Every row gives one point. The last column is the point's height on a tilted bowl or saddle (a function of degree 2), plus a little noise. Along how many of its main directions does it bend up, bend down or stay straight?
In the rows, zero is written as 128.

Points (15 x 4):
[[129 195 171 202]
 [124  59 155 133]
 [154 110 101 112]
 [161 174 103 127]
 [155 140 190 168]
 [140  72  83 141]
 [147  83 168 127]
 [ 84 146 195 149]
 [135 104  98 113]
 [126  49  80 176]
 [ 74 137 129 103]
 [152 140 108 112]
 [ 63 146 102  95]
 [204 150  94 122]
 [114  20  61 249]]
Directions: 1 up, 0 down, 2 straight

Points (25 x 5):
[[145 116 124 141 126]
 [ 96  75  97 109 165]
 [133 125  49  53 193]
 [ 81  50  52 118 243]
 [159 140  28 222  60]
 [ 77 181  84 145 138]
 [110 112 149 152 150]
 [154 150 161 105 136]
 [141 199 149 194 169]
 [135 167 122 184 126]
 [ 78 127  69 151 146]
 [118 125 145  21  94]
 [122  94 114  99 132]
 [127 120  66 127 143]
 [113 105 132 180 156]
 [197 133  76 108 128]
 [122  27 152 172 244]
 [ 74 167 114  89 142]
 [ 90 183 153  40 142]
 [ 97 134  91 115 137]
 [169 125 186  82 119]
 [154 100 152 125 130]
 [139  98 141 178 154]
 [212 194 151 121 170]
 [105 172 171  75 145]]
Directions: 2 up, 1 down, 1 straight

Points (49 x 7):
[[ 84 151 171 203 128 126 196]
 [177 200  96  62 183  83 163]
 [123  88  79 182 134 135 146]
 [105  84 107 167 119 176 147]
 [124 155 102 108 176 249 136]
 [187 107 217 152 139 131 171]
 [ 84 168  94 138 148 134 162]
 [165  69 207 117 115 190 196]
 [190  75 166 103  98  45  77]
 [ 96 112 116  98 111  90 146]
 [ 52 161 117  85 139 153 173]
 [115   8 153 140  89 120  97]
 [124  96 144  93  83 171 164]
 [186  97  61  75 169 145 197]
 [108 116  53 139 117 154 158]
 [115 162 193  32 162  65  46]
 [154 189 150  60 166 117 113]
 [149 151 121 111 169 177 141]
 [115  87 139 104 146 153 145]
 [ 98  99 164  90 115 163 162]
 [ 91 144 173 139  84 153 163]
 [215 124 104 116 146 217 189]
 [211  91  84 137 159 196 181]
 [166 149 118 129 141  71 146]
 [161 164  86 183 134 188 131]
 [113 112 139 112 148 125 132]
 [ 42  58 136  97 141 186 226]
 [200 177 174 114 131 108 157]
 [ 77  90 161 157  46 159 192]
 [117  81 138 173 164  39 104]
 [ 27  90 125 108 135 117 205]
 [134 156 140 105 170 136 125]
 [167 168 179 156  84 120 178]
 [138 103 145 135 191 120 124]
 [ 99 119 165 158 147  61 131]
 [154  96 138  90 160  88 100]
 [ 86 122 135 149 160 143 155]
 [149 133 155 129 103 141 147]
 [ 90  96 131 104 141  97 131]
 [120  96 175  80  61 143 170]
 [141  70 165 153 221 104 105]
 [113 136  30  87 155 160 207]
 [141 138  73 187  98 134 158]
 [119 114 146  62 137 174 167]
 [140 156 147 197  88 154 170]
 [ 47 234 137  98 103 180 103]
 [129  76 109 127 138 188 153]
 [ 97 119 188  88 206 112  89]
 [120 154  66  60 160  88 188]]
Directions: 4 up, 2 down, 0 straight

Points (44 x 7):
[[144 148 136 159 152 171  87]
 [112 137 133 139 166 120 107]
 [137 122 130 124 199 129 118]
 [115 109 100  86  64 113 118]
 [107 125 104 131 133 136 109]
 [ 50  97  13 179 150 132  15]
 [134  82  75 115 148 117 134]
 [174 144  93  92  92  76 143]
 [110 144 162 141 100 139  91]
 [100 108 164  85 112 174 138]
 [128 113 155 124 136 170 130]
 [168 201 155 107 102 181  57]
 [ 96 102 194 138 149 165  83]
 [ 98 171  95  68 152 127 142]
 [ 99 133 207 111 214 165  52]
 [ 96 116 107 144 165 153  86]
 [136 134 136 125 129 134 129]
 [189  14 168 159 130  94 205]
 [139 142  51 135  48 195  42]
 [144 128 110 140 111 101 140]
 [204 131 211 199 142 165 121]
 [ 82 141 200 198  94 177  13]
 [168 134 156 105 181 126 138]
 [184 116 171 167  75 135 180]
 [120  94 124 114 150  62 131]
 [114  49  65 149 101 138  95]
 [140 108   7 121 134 141  98]
 [111 168 155 168  68 102  95]
 [150 149 109 178 113 138 105]
 [155 171 104 112 118 129 118]
 [129 144 103 114 136  95 140]
 [131 111 160 137 174 158 109]
 [115 100 111 131 121  98 126]
 [178 133 166 166 163 119 122]
 [181 108 103  85 105 105 168]
 [136 167 126 142  74 138  91]
 [100 119 177 169 148 103  81]
 [204 106 116  88 166  89 167]
 [ 61 166 159 117 164  82  86]
 [160 115 106 104 124 148 155]
 [ 77 110 163  66 149 157 121]
 [119 111 107 135 191 121 111]
 [109 185 175 171 183 106  64]
 [128 149  94  97 138 101 142]]
Directions: 2 up, 4 down, 0 straight
